Each row of a before or after table is a point. One or more steps were done to the points. Then noise was added and the rows were shuffled. The steps act on how far a point lies along the listed directions, d1 being the first. What was done? A step turns or swaps two directions, mirrors them in a line or flattens them onto one, adds a multiple of one to another, or multiplies one. Angles are multiples of 10 degrees, from the lower direction toward the higher: turns from -170 to 170, lines from 10 to 170 but not 90. Use the fewest steps. Two steps may share a direction if one is a turn and the other turns, adds or multiplies; they go together, in the order done. Otherwise the lowest direction goes first.

Directions:
(1): [ 51  -7 -14]
(2): [16 15 49]
(3): [  2  51 -17]
Before (9 x 3):
[[ 27   2  43]
 [ 44  13 -26]
 [  1  26 -33]
 [ -2  32  28]
 [-45  20  56]
 [-24  40   3]
 [-29  38  21]
 [ 12  26  -9]
 [ 14  32  51]]
After:
[[ -2  15  43]
 [ 11 -23  29]
 [ 50  -9  24]
 [ 34   2  41]
 [ 55   2  24]
 [ 33   8  63]
 [ 63  37  16]
 [ 12 -30   5]
 [-32 -37  27]]
Steps: add 0.7 times d3 to d2; turn d1 and d3 by -150 degrees

Directions:
(1): [-23   1  56 -45  -9  -5]
(2): [-19 -72   3  11   6  -5]
(3): [15  8 38 30 56 -6]
Before (11 x 6):
[[ 26  32 -16  -1 -12   2]
 [ -6  30  30 -27 -25   5]
 [-15 -56  12   3   4  -1]
 [ 13  39 -18   3  -8  -4]
 [-31 -51  33  -5   5  -8]
 [ 24 -18 -10  40  28 -15]
 [  8  36 -16 -23 -41   2]
 [-11 -38  47  -7  43  -1]
 [-29 -48   9 -22   6 -17]
 [-14 -30  43  -8  32  -3]
 [-34 -53  11 -27 -25 -16]]
After, 11 rows:
[[  5 -42  70  31  99  -5]
 [ 21  35 -11 -14 -23   3]
 [  7  41 -15 -12 -18  -4]
 [-27 -53 -11 -15   0 -17]
 [-16  15  30 -38 -38   7]
 [-38 -65 -29 -34 -60 -11]
 [ -9  27 -35 -58 -91   6]
 [ 40   1  13  60  68 -16]
 [ -5 -55  -4  19   8   1]
 [-24 -61  24  11  20  -6]
 [ -2 -32  59  21  74  -7]]
Steps: turn d1 and d2 by 20 degrees; multiply d3 by 2.5

Directions:
(1): [-47   9   6  40 -35  20  30  36  31]
(2): [  1  21  48 -18  -1 -25  46  25 -48]
(3): [-45  -3  15 -52 -21  -3  13 -52  20]
(4): [ 38  24  34   7  23 -17  21 -10  64]
(5): [  1  40  42   3   0  61 -36 -11 -13]
Before (11 x 9):
[[-24  13  -8  47 -13  20  -1  62  -6]
 [-21  22  -1  30  -4  29  -8  38 -21]
 [ -2  26   2  38  -3  23 -33  46   2]
 [ 38   9  -5  29  17  59 -31   9 -41]
 [  6  30  35  32   3  23  28  56  39]
 [ 13  20  41  53 -21   3  45  75 -25]
 [-14  15  27  -5 -20 -26  41   0   5]
 [  5  39  26  41   1  21   3  15  47]
 [  2  -5  14 -39  18 -19   0  -5 -54]
 [-72  23  38 -27 -33  34 -36 -65   2]
 [  4  18  35  13 -19 -29  40  73 -67]]
After (11 x 9):
[[-36  -4 -17  31 -20  49  -8  57 -12]
 [  3  36  18  36   0  13 -19  50  -2]
 [ 59  28  26  31  28  44  -9  10 -15]
 [ 13 -19 -59  55  -9  19 -54  16  61]
 [  0  31  12  38   9  25  -6  27  25]
 [ 19 -14 -18 -17  31  -3 -38 -35  26]
 [-50  43  74 -27 -18  15 -11 -64  23]
 [ -6  21   5  55  -3  15   3  55  30]
 [-34 -17 -32   8 -31   5  -9 -15  15]
 [-38  19   4  27 -24  32  -5  35 -40]
 [  0 -16 -38  78 -26  46 -28  41  26]]
Steps: turn d2 and d4 by -170 degrees

Directions:
(1): [ 50 -45  35  36  43  11  24  17  33  42  10  -6  13 -23]
(2): [  2 -53 -31   6  61 -42 -23   2 -21 -44  -5  24   4  26]
(3): [ -9  30 -18   6  44  21 -31 -49 -31  21  27  16  32 -55]
(4): [ 43 -24  47 -41 -23  17 -39 -36 -27  16  -5  25  21  40]
Before (13 x 14):
[[ -4  16 -19  29  38  12   9   7 -14  32  15 -12  18 -52]
 [ 10  18  25  -3 -27  18   0 -16   4  24   6   3  18 -12]
 [ 10  -9   1 -25 -29  -2 -11  10  -9 -19 -13   9  -1  44]
 [-13   0 -32  -8  25 -17 -20 -13 -27 -17  17  10   4  10]
 [ 12   0   7  11  10   0   2  -7  -9  34   6   2   6  -5]
 [-12   4 -27   9  40 -12 -26 -33 -19 -10  15  22  10  -9]
 [  5   0 -25  -2  16 -14  -4  -6  -2 -20   0  -4   1   3]
 [  7   8  12 -16 -17  24 -13 -10  -9  18   2   0   2 -10]
 [ -5  15  -8  -9  16  -2 -23 -20 -27   3   0  17  24 -18]
 [ -9 -12 -19   7  60 -19 -24 -21 -36 -14   2  11  12 -16]
 [ -6  33   1 -11 -40  19  -7 -14  -2   9   4   2  -4 -12]
 [ 16  11  21  -1  -4  22   1 -20   5  36  23  -3   8 -24]
 [ -4   6  -2 -14  17   9 -24 -39 -29   8  20  13  21 -12]]
After:
[[  36   12   46  -27  -33   31  -31  -51  -19   40   10   22   41   -3]
 [ -43   29  -67   18   61  -17   -8  -15  -27  -13   33    4    8  -41]
 [ -47   46  -71   37   94   -3  -33  -62  -39    1   40   25   29  -87]
 [ -17   48  -31    2   57   13  -46  -53  -47   20   25   24   47  -70]
 [ -55   35  -75   50  121  -14  -22  -39  -45   -6   30    6   27 -103]
 [  10  -26    8  -23  -55  -19   18   49   17  -37  -30   -5  -29   76]
 [  14    4    7    8   21    7  -12  -26  -23   43   17    7   20  -19]
 [  22    7   26  -30  -15   33  -38  -38  -26   31    8   13   18  -11]
 [ -18   39  -26   -2   63   29  -51  -84  -57   26   49   27   54  -73]
 [  -9   46  -32   28   82   36  -28  -49  -49   55   44    7   56 -109]
 [ -10   13  -44   13   27  -19    7    4    5  -23    3  -13   -4  -17]
 [  16   24   27  -35  -45   37  -38  -48  -26   24    3   18   15   -1]
 [  34   15   35  -20    7   44  -38  -66  -28   57   34   18   39  -30]]
Steps: add -1.5 times d2 to d4; multiply d3 by 3

Directions:
(1): [-30 -47 -33 -22 -31 -10   9 -26 -17  14   6 -17  19 -21 -26   2 -29  23
  28  92]
(2): [ 18  -6  22 -46  31  49  36   4 -38  11 -21  43  22 -24  -1   4  -5 -67
 -36  29]
(3): [ 30  -7   5  49   5  -5  19  12  34  27 -50  16  -9 -42 -64  61  28  15
   0   8]
(4): [ -3  -4  15  44  51  -9 -31  25 -23  26 -20  57  36  28 -12 -56 -10  22
  41  18]
Before:
[[ -24   -2  -11  -24  -20   -9  -11   -5  -21  -17   44  -19    5   29
    24  -26  -17   -1   -1   -5]
 [ -25   -4  -12  -17   -2    5  -22  -14   -7   -2   22  -16    1   22
    33  -39  -22    1   21    4]
 [  49  -26    2   80    6   -1   28   15   53   51  -74   22  -25  -65
  -100   88   32   16   -2   18]
 [ -17    5  -33  -49  -30   19   20  -30   10  -20   37  -33  -20   15
    50  -12   -3  -33  -15  -16]
 [   1   17  -11    9  -10   -5    6  -19   25  -21   14  -25   -5   -1
    15    7    7    1  -15  -21]
 [  39   26   26   20   15   -3    7   23   18   -2   -3   10  -17   -2
    10   25   14  -19   -9  -35]
 [  18   30   -9   44  -12  -15   18    5   56  -15  -13  -24  -30  -23
   -17   51   47    7  -16  -47]
 [  -5   -9   10   -8    4   10  -12    3  -15   13   13    3    0    7
    25   -7  -17    3   18   -4]
 [ -12   11  -17   -7    2   -9  -30   -2  -10    4   21   -8    9   25
    18  -34   -5   26    7  -34]
 [ -19   20  -28    5  -20  -49  -28  -12   22  -11   36  -40  -11   41
    23   -4   -7   28   19  -26]
 [   2    4   15    7   14   14   -4    4    0  -11   -8   17    7    8
    15    6    6    2    3   -6]
 [ -33   11  -16   -6  -22  -13  -25   -6    1  -23   38  -40    1   39
    42  -35  -14   21   28    3]
 [ -15   -3  -13   17  -20  -33  -31    5    6   -6   33  -33    0   33
    24  -28    3   26   27   -3]
 [ -10   15    6  -19   15    0  -10   -2  -27  -27   15    3   -2   37
    47  -59   -8  -17  -11  -18]]
After, 14 rows:
[[  -1  -16    3  -28   11   36   10  -14  -13   18  -11   11    9  -19
     0   -6  -12  -30   -2   35]
 [  -1   -5    7   17    3    8   -4    3    2   -5  -14   12    3   -1
    -3   23    6   17    8    5]
 [   0  -24  -24  -28   -7   31   43  -22    8   26  -13   13    3  -17
   -10   14    1  -34   -5   43]
 [  16    0   -1  -27   21   24   11   -2  -20   21  -18   23   19  -15
   -20    5    5  -19  -20   -2]
 [  14  -22   -2   -2    7    9   34   -7  -17    7  -40   26    5  -32
   -34   16    6  -17  -13   57]
 [  -1   35   -1   63  -12  -40  -60   13   48  -28   40  -41  -53   67
    46  -34   14   43    9 -122]
 [  23   23   13  -33   39   14   26    5  -19   14  -12   37   17    9
    10   13    0  -67  -35   -3]
 [   1  -14    5   -6    4   14    3    3  -10   16   -3    7    2  -12
     9   13  -11   -1   14   16]
 [   6    3   19  -39   19   47   29    2  -28   -1   -6   25   25  -13
     9   -2   -6  -59  -19   34]
 [   4  -20   -1  -30   -1   22   26   -3  -32    9    4   20   23  -13
   -13    7   -9  -34  -21   39]
 [  15   16   -1    7   10   12   18  -10   15   -5   -2    3    9   -7
     4    8    9  -17  -24   -6]
 [  17   45    6   37   16   -8    9   18   36  -24   -4   -1  -20    3
    15    9   40  -11  -19  -69]
 [  35   16   14   36    1  -16    4   16   30    5   -4    4  -20   -9
    -9   34   16   11    5  -24]
 [  21    2   22  -24   21   27   15   18  -31    5   -5   16   14   -3
    17  -10   11  -57  -24    4]]
Steps: turn d2 and d3 by 130 degrees; turn d1 and d3 by -70 degrees; multiply d4 by 0.4

Directions:
(1): [-33  -6 -24 -17  15 -19  21 -12 -50  -4  46   1  11   0 -35  69   1  -8
  -6   8   9 -12 -22 -45   7  18 -22 -81 -34  57 -40 -29]
(2): [-26 -47 -14  28  17 -11  18 -40  34  25 -26  19  32 -22  52 -11 -32 -37
 -26 -12  38 -24  84 -31 -38   9 -16   7  -7  17 -45  12]
(3): [ 27  31 -20 -24  55 -39  10  -6 -11 -10 -81  -3 -50 -32 -29  10  15 -13
 -17  -9   7 -37   4  48  45 -27 -32   9 -26  13 -41  38]
(4): [ -4   6  38  -8   3  17 -24 -21 -30  41 -38  61 -23  -9  -3 -61  -5  41
   9 -40  29 -12 -42 -55  -1 -33  28 -55  31  -3 -27   7]
(5): [-26  32 -30 -26  20 -24 -51  25   7  10  38   2  39   0 -28  -6 -55 -23
  72 -30  57  -4   5   9  25  30 -19   1  18 -39  -3  53]
Before, 14 rows:
[[  28  -13   21   12   23  -10    9  -23   35    1 -108   18  -37  -29
    29  -26   13  -17  -41  -25   -7  -33   33   29   -3  -49    0   46
     7   -2  -38   19]
 [ -10   -1   -5    8   -5  -21   42  -19  -19  -20   38    0   42  -12
    -6   31    0  -17  -21    9   -8    4    1  -29   -1   20  -16  -34
   -26   14  -26  -22]
 [  29  -25   21   13  -23    7   30   -2  -12  -20  -27    6  -21    2
     6   -1   35    7  -45   20  -35  -11   -8    7  -12  -15   19    3
   -14   30   11  -36]
 [  31   -6    1    9   29   -8   -5   -9   22   18 -100   23  -37  -39
    19  -38   -8    2  -34  -16   16  -34   49   32   10  -39  -11   29
     0  -12  -49   22]
 [  17    4   -3    2   22   -4   28   -4   -2  -11  -36  -12  -31    6
    -7    8   31    5  -30    8  -14  -19  -21    9    9  -12    4  -13
   -24   22   -7    2]
 [  30   23   17   -5   37   -8  -13   -4    8    2  -87   24  -40   -3
    17  -35   31   11   -3  -13    5  -33   10   25   15  -44  -14   34
    -4  -19  -12   36]
 [  -7   -9   16    6  -17   17    2   -2  -16    2   -3   13   -2   19
     9   -5    2   14   -2    4   -6  -10   -7  -22   -9  -13   29  -28
   -17    6   -9  -22]
 [ -14   16   -5   -2    0    0   22   14  -25  -32   53  -27    0   30
   -16   49   15   -9   -8   24  -20   16  -20    6   -1   29    5  -33
   -31   20   18  -35]
 [  39    8    5   -9   44  -31   20  -19    5    3 -121   15  -60  -31
    25  -24    4   -5  -34   -7   19  -45   47   59   20  -34  -32   31
   -21    4  -48   34]
 [  27   -6   32   20  -12    8   25    0   35  -20  -23   -2  -41    3
    44  -12   31   10  -55    8  -52   -8   -4   24  -15  -17   16   37
    -3  -10    8   -4]
 [ -33   -7  -47   10   49  -39   40  -26  -15    9  -26   -1   11  -19
    -1   42  -16  -49  -23  -13   30  -38   54  -16    3   20  -41  -54
   -20   71  -76   19]
 [  -8  -16  -30    5   26  -14   13  -10   27   11  -29   -7   19  -26
    18    5  -23  -35  -11   -7   11  -21   60    2   -9    2  -26   32
   -28  -12  -31   34]
 [   4   -3  -28   -7  -11    5   13   -4   -4   -2   27   -7    2   13
     2   36   15    5    5   15   -2    8  -21   14   -9   17  -18  -25
   -18   23    9  -12]
 [ -10  -30  -34   10  -10   -6   35    7   -7  -23   34  -19   22   -5
    -1   41  -18  -16   -7   26  -18    6   24    7  -13   17  -33  -12
   -23   35   -2  -32]]
After:
[[ 27   2  47  16 -26  21  13   8  22 -16  -6   5 -44  14  34 -24  35  31
  -42   5 -57   2 -36  13 -14 -22  33  22  10 -18  23 -12]
 [ -2  -7  -8  -7 -15   9  12  13 -40 -11  29   6   0   0 -25  10 -11  21
   14   8 -15  11 -35 -13   3  -3 -12 -45  -2  24   2 -30]
 [ -9   8   1   3  -8 -18  35 -16 -26 -16  38   6  40 -10 -11  23   0  -8
  -12   5  -7   6 -11 -33   3  17 -11 -42 -19   9 -25 -21]
 [ 62  21   8 -12  18 -20  32  12  -2 -37 -87 -27 -77  -7   5  15  44   9
  -41  32 -40 -16   8  98  31 -30 -24  53 -34   5   2   0]
 [ 52   8  17   6  -5  -2  18  15  30 -44 -60 -34 -48  -2   2  19  50  -7
  -38  16 -64  -3  -7  76  12 -37   4  73  -5  -6  20 -10]
 [ 10 -11   4  12  16   2  33 -14   1  -3 -38  -2 -25   3  10   0  28   6
  -38   6 -11 -19 -11  -9  -4 -13   7 -18 -21  27 -13  -4]
 [-16 -24  -1  16 -15  10   9  -4   3  -4   8   0  19  18  24   9  -9  -8
   -6  12  -2 -10  28 -16 -20   3  17 -10 -24   8  -9 -18]
 [ 20 -34  29  19 -32  16  24  -5 -11 -11 -16  16 -10   7  14 -11  27  10
  -42  15 -28  -6  -7 -13 -24 -11  28  -5  -5  28  14 -41]
 [ -6  21 -49  -5  30 -34  45  10 -29 -31   5 -45 -10   1 -35  81  20 -33
  -19  20 -22 -15   8  32  28  24 -38 -33 -31  66 -29  -1]
 [ -2  -7 -16  -7  -8  11   3 -20 -11  21   9  22   1   5  11   8   6  16
    9  -5  18   0 -25 -16 -16   8  -9 -48  -5  23  -9  -6]
 [ 55  12 -10   4   7  -4  11  29  21 -32 -56 -35 -46 -14  -5  14  27   3
  -37  28 -43  -5  21  89  28 -26 -13  64 -19 -13   5  -7]
 [-31   3  18   1  10  10   6 -17 -34  14  17  31   0  14   2  -5  -5   7
   -4 -15  23  -1 -20 -52 -16   9  20 -75  -7  20 -22 -22]
 [ 38  16  10   2  26  -8   5   4  17 -19 -69  -4 -39   6  22  -7  46   2
  -18  13 -23 -21  20  47  12 -35 -18  56 -18 -12   8  19]
 [ 26  33 -17 -22   6  -5   2  35  -7 -25  -1 -37 -18   0 -37  27  20   1
    8  15 -41   6 -28  46  31  -5 -11  34 -26 -25  23  16]]
Steps: turn d2 and d4 by -120 degrees; add 0.5 times d1 to d2; turn d3 and d5 by -20 degrees
